Rows are points. The last column is the point's height on a tilted bowl or saddle (a function of degree 2), plus a little noise. Count its main directions that bend up, bend down and stay straight.

Points (10 x 3)
[[ 0.01  0.10  0.16]
 [-0.62  0.18  0.67]
 [ 0.06 -0.35 -0.15]
 [ 0.56 -0.02 -0.68]
 [ 0.43  0.08 -0.43]
 [ 0.15 -0.05 -0.09]
 [ 0.15 -0.45 -0.35]
 [ 0.09  0.54 -0.02]
 [-0.50 -0.33  0.30]
 [-0.81 -0.94 -0.62]]
Directions: 0 up, 2 down, 0 straight

Points (10 x 3)
[[ 0.45 -0.38 -0.45]
 [-0.43  0.02  0.03]
 [ 0.33 -0.24 -0.19]
 [-0.20 -0.73 -0.95]
 [-0.33  0.23  0.09]
 [ 0.36 -0.53 -0.65]
 [ 0.25  0.77 -0.30]
 [ 0.27  0.58 -0.08]
 [ 0.64 -0.10 -0.24]
 [-0.37  0.18  0.09]]
Directions: 0 up, 2 down, 0 straight

Points (15 x 4)
[[ 0.41  0.57 -0.41 -0.39]
 [ 0.67  0.30 -0.17 -0.36]
 [ 0.41  0.07  0.96  0.84]
 [-0.28 -0.31  0.52  0.42]
 [ 0.03  0.32 -0.50  0.04]
 [-0.54 -0.32 -0.48 -0.47]
 [-0.41 -0.53  1.04  0.33]
 [ 0.10 -0.15 -0.21  0.39]
 [-0.57  0.28  0.06 -0.11]
 [ 0.10  0.57  0.58  0.49]
 [ 0.16  0.62 -0.40 -0.15]
 [ 0.15 -0.05 -0.21  0.35]
 [-0.20  0.03  0.56  0.57]
 [ 0.01 -0.32 -0.13  0.43]
 [-0.24 -0.49  0.14  0.28]]
Directions: 0 up, 1 down, 2 straight

Points (18 x 4)
[[ 0.28 -0.23 -0.02  0.00]
 [ 0.12  0.41 -0.07  0.28]
 [-0.12  0.34 -0.50  0.28]
 [-0.47 -0.37 -0.17  0.17]
 [-0.36 -0.77  0.45  0.57]
 [ 0.13 -0.01  0.19  0.15]
 [ 0.58  0.37  0.32  0.24]
 [ 0.50  0.02 -0.19  0.06]
 [-0.97  0.10  0.72  1.12]
 [-0.52 -0.44 -0.11  0.23]
 [ 0.69  0.39 -0.35  0.39]
 [-0.20  0.46  0.17  0.38]
 [-0.02 -0.63 -0.43 -0.13]
 [-0.73 -0.29  0.40  0.74]
 [ 0.35 -0.42  0.11 -0.04]
 [ 0.55  0.50 -0.23  0.40]
 [-0.87 -0.22 -0.05  0.48]
 [-0.20 -0.37 -0.53 -0.03]]
Directions: 1 up, 0 down, 2 straight

Points (16 x 4)
[[ 0.20 -0.14  0.31  0.05]
 [ 0.55  0.25  0.49 -0.26]
 [ 0.08  0.17 -0.21  0.16]
 [-0.78 -0.34 -0.79 -0.82]
 [-0.10  0.89 -0.20 -0.24]
 [ 0.22 -0.74 -0.13 -0.54]
 [-0.08  0.26 -0.01  0.25]
 [ 0.29 -0.33  0.13 -0.08]
 [ 0.11 -0.02  0.12  0.18]
 [ 0.43  0.11 -0.82 -0.63]
 [-0.28 -0.17  0.09  0.15]
 [ 0.54  0.37 -0.26 -0.26]
 [-0.04 -0.04  0.42  0.13]
 [ 0.59 -0.28 -0.07 -0.34]
 [-0.31  0.96  0.46 -0.39]
 [ 0.99 -0.13  0.35 -0.90]]
Directions: 0 up, 3 down, 0 straight

Points (23 x 5)
[[ 0.84  0.26  0.21 -0.46 -0.19]
 [ 0.28 -0.42 -0.39 -0.56 -0.10]
 [-0.02 -0.13  0.13 -0.35  0.18]
 [ 0.21  0.28 -0.46 -1.39 -0.22]
 [-0.10  0.21 -0.11 -0.08  0.11]
 [ 0.07 -0.04  0.74 -0.09 -0.36]
 [-0.28  0.38  0.36 -0.77  0.05]
 [ 0.11  0.00 -0.03 -0.67  0.17]
 [-0.76  0.32 -0.08  0.22 -0.24]
 [ 0.22 -0.41  0.00 -0.04 -0.25]
 [-0.99 -0.49  0.47  0.15  1.15]
 [-0.11  0.92  0.20  0.31 -0.48]
 [-0.33 -0.14  0.69  0.34 -0.28]
 [-0.44 -0.03  0.69  0.59 -0.63]
 [-1.06 -0.25 -0.31  0.14  0.30]
 [ 0.02 -0.08  0.01  0.20 -0.21]
 [-0.25  0.76 -0.03  0.27 -0.32]
 [-0.09  0.14  0.49 -0.10 -0.10]
 [ 0.04 -0.37 -0.52 -0.13 -0.09]
 [ 0.38  0.14  0.40  0.03 -0.43]
 [-0.07 -0.24  0.59  0.71 -1.06]
 [-0.23  0.52 -0.19 -0.07  0.05]
 [-0.02  0.42  0.30 -0.22 -0.02]]
Directions: 1 up, 3 down, 0 straight
